Every row gives one point. The last column is the point's height on a tilted bowl or saddle (a function of degree 2), plus a little noise. Along how many of its main directions does it bend up, bend down or stay straight?

Points (10 x 3):
[[-5.0  1.5 -0.1]
 [-1.4 -0.6 -0.7]
 [-2.5 -2.7 -1.9]
 [ 1.7  4.1 -1.4]
 [ 1.2  5.6 -1.4]
 [ 8.4 -0.7 -8.8]
 [ 2.5  2.5 -1.8]
 [-2.6 -0.4 -0.5]
 [ 4.2 -0.1 -3.7]
 [-0.5  0.3 -0.6]]
Directions: 0 up, 2 down, 0 straight

Points (16 x 4):
[[-1.1 -3.3 -0.3 -0.2]
 [ 0.1  1.1  5.4 -2.5]
 [ 2.9  1.8  3.1 -2.9]
 [ 1.7  0.0 -2.8 -1.3]
 [-0.6 -0.1  0.9 -0.6]
 [ 2.6 -5.2  2.2 -1.6]
 [ 3.2  0.9  5.1 -3.5]
 [ 0.0 -5.0 -2.7 -0.7]
 [-1.5 -1.7  3.6 -0.7]
 [ 0.3 -0.9  0.8 -0.6]
 [ 5.1  3.4  1.2 -4.6]
 [-4.3 -2.1 -1.2 -0.8]
 [-6.8  4.0  0.7 -4.4]
 [-4.3  1.8 -1.5 -2.0]
 [-3.8  3.9  3.6 -3.4]
 [ 5.9  7.6 -1.7 -8.6]]
Directions: 0 up, 3 down, 0 straight

Points (24 x 5):
[[-5.7  0.3  2.1 -2.9  2.2]
 [-2.2  4.8  1.5 -0.7 -1.5]
 [ 6.0 -3.7 -5.0 -5.9  0.4]
 [-1.0 -1.4 -3.1 -1.9  1.5]
 [ 0.3  2.3  3.8 -0.4 -2.9]
 [ 0.9 -1.9 -1.1 -2.5 -0.4]
 [-4.7 -2.6 -1.3 -1.8  3.1]
 [ 1.7  4.3  2.9  1.9 -2.9]
 [-0.4  3.7 -5.7 -0.1  2.1]
 [ 3.5  3.4  1.4  0.1 -3.0]
 [-1.0  1.9 -1.0  3.0 -2.0]
 [-2.2 -1.5 -0.8  7.6 -6.1]
 [-2.8  2.1  1.0 -0.5 -0.2]
 [ 1.8  4.2 -3.8 -2.2  1.1]
 [ 7.1 -1.5  2.3 -2.9 -4.3]
 [ 0.3  9.1  3.4 -5.6 -8.5]
 [-4.4 -3.9  4.5 -2.5  0.1]
 [-1.6  0.3 -1.3  2.6 -2.1]
 [ 3.3  3.2  4.0 -1.4 -4.0]
 [ 1.7  0.7 -1.5 -0.2 -1.9]
 [-2.4 -0.4 -2.6  2.7 -2.0]
 [-6.8 -4.3  0.5  1.0  0.0]
 [-2.0  0.2  0.3 -6.6  4.7]
 [ 0.2 -5.4 -1.2 -1.0 -3.6]]
Directions: 1 up, 1 down, 2 straight

Points (25 x 5):
[[ 1.6  3.2  4.7  5.6 -1.7]
 [-0.1  0.0  2.9 -0.2 -0.1]
 [-4.1 -4.2  0.5 -4.4 -4.7]
 [-3.0  2.4 -1.0  7.9 -1.4]
 [-0.9 -6.1  0.2  1.2 -7.8]
 [-0.3 -0.7 -7.5  2.5 -4.8]
 [ 3.0 -0.2 -4.2  3.5  1.2]
 [ 4.4  0.6  0.3  0.6  2.8]
 [ 5.1 -6.7 -2.3  0.5 -7.4]
 [ 4.4 -1.2  1.2  4.0  1.5]
 [-5.1  4.3  3.2  5.6 -3.9]
 [-1.4  0.3 -1.4  1.1  1.7]
 [ 2.2  3.3 -4.4 -1.4  0.9]
 [ 5.1  2.9  0.1  7.0  4.2]
 [-2.3 -3.4 -2.0  2.1 -3.4]
 [-2.2 -1.6  4.0 -2.1 -3.3]
 [ 0.1  0.5 -4.5 -4.6 -1.6]
 [-4.2  2.3 -0.6 -4.3  1.4]
 [-3.1 -2.4 -1.6  1.7 -2.2]
 [ 7.1 -0.1  0.4 -1.5  1.0]
 [ 1.9  4.9 -1.9 -3.1  0.9]
 [ 0.7  2.3  0.4 -2.8  1.9]
 [ 1.7 -2.9 -1.9 -2.5 -1.8]
 [-1.9  2.8  2.0  1.7  1.2]
 [ 2.0 -0.1  2.8  3.1  0.4]]
Directions: 0 up, 3 down, 1 straight

Points (43 x 7):
[[  0.5   1.7   2.7   2.7  -5.2  -1.4  -0.3]
 [  0.2   1.0   4.3   4.3  -3.0  -9.7  -2.6]
 [  0.6   1.4   0.6   0.1  -0.2   4.1  -0.6]
 [  6.5  -2.2  -4.7  -2.7  -0.6  -1.6  -2.2]
 [  0.5  -0.1   5.3   3.8   3.2  -2.0   1.3]
 [ -3.8   2.7  -1.1  -1.7   0.9  -1.4  -3.4]
 [-11.1  -7.0  -2.6  -3.2   5.8   5.3 -12.9]
 [ -0.1   1.5   1.6  -0.8  -3.4   1.5  -0.5]
 [ -1.7  -1.6  -3.5   1.4   0.4  -0.1  -1.9]
 [ -1.8  -2.1   1.0  -1.4   0.9  -0.4  -0.2]
 [  2.9   0.8  -2.1   7.1   0.0  -2.3  -0.4]
 [ -1.9  -4.8  -2.3   7.6   5.6   4.6  -2.0]
 [ -3.4  -3.6   3.6   2.6  -2.5   2.2   0.1]
 [  2.1  -0.2  -2.2  -0.9   0.3  -3.6  -1.2]
 [  2.1  -0.9  -0.8   2.5   4.8   1.8   0.5]
 [ -1.8  -1.8   0.3  -4.8   3.7   0.3  -1.9]
 [  0.2   0.1   0.1  -2.7  -2.3  -0.1  -0.4]
 [ -0.9   4.1  -4.5  -4.3  -6.3  -3.3  -4.8]
 [  2.1  -8.7   2.2   0.0   1.7  -1.3   0.8]
 [ -2.8   7.1  -0.7  -3.9   3.2   0.7  -6.6]
 [  2.0  -1.4   0.3  -2.5   0.5  -0.2   0.3]
 [ -2.1  -5.5   0.7  -3.7  -1.4  -1.7  -0.7]
 [  1.5  -2.3  -0.8   1.0  -3.3  -5.4  -0.5]
 [  3.1   6.8   4.7  -0.8  -3.1  -1.9  -4.0]
 [  0.4  -4.5  -1.0   4.0  -2.5   4.0   0.3]
 [ -0.5  -1.1  -0.8   5.2   2.3  -6.2  -1.5]
 [  1.2   2.9   4.5  -7.9  -2.3  -0.3  -3.3]
 [  0.4   1.9   3.2  -1.1   3.4   4.7  -1.1]
 [ -4.0  -2.3  -4.1   0.4  -0.7   1.4  -3.6]
 [  4.0   3.1   4.8  -2.3  -8.7  -2.2  -3.1]
 [  2.6   5.9   2.8   2.3  -0.2  -2.2  -2.3]
 [  0.0   5.8  -4.0   5.0  -0.3   3.8  -5.4]
 [ -5.0  -0.6   3.2   2.3  -2.2   1.6  -1.5]
 [ -1.9   1.2   4.1   0.0  -3.5   3.4  -1.2]
 [  0.1  -2.7   1.5   0.3  -2.5  -1.0   1.0]
 [  2.0   2.3  -1.2   4.4  -0.6   1.4  -0.5]
 [  1.7   1.5   0.4   2.1   1.1   2.8   0.3]
 [ -1.7  -2.1  -2.8  -1.9  -1.1  -0.7  -1.5]
 [  1.5   1.8  -1.8   1.1   3.3  -2.4  -1.6]
 [  0.2  -0.8   2.9  -4.1  -5.4  -0.3  -0.4]
 [  1.3   4.9   2.1  -0.2  -2.5  -2.9  -2.3]
 [ -1.3   2.5  -7.3  -2.6   2.3   2.0  -6.5]
 [ -6.1  -4.0  -2.7   5.2   3.2   0.3  -4.7]]
Directions: 0 up, 5 down, 1 straight
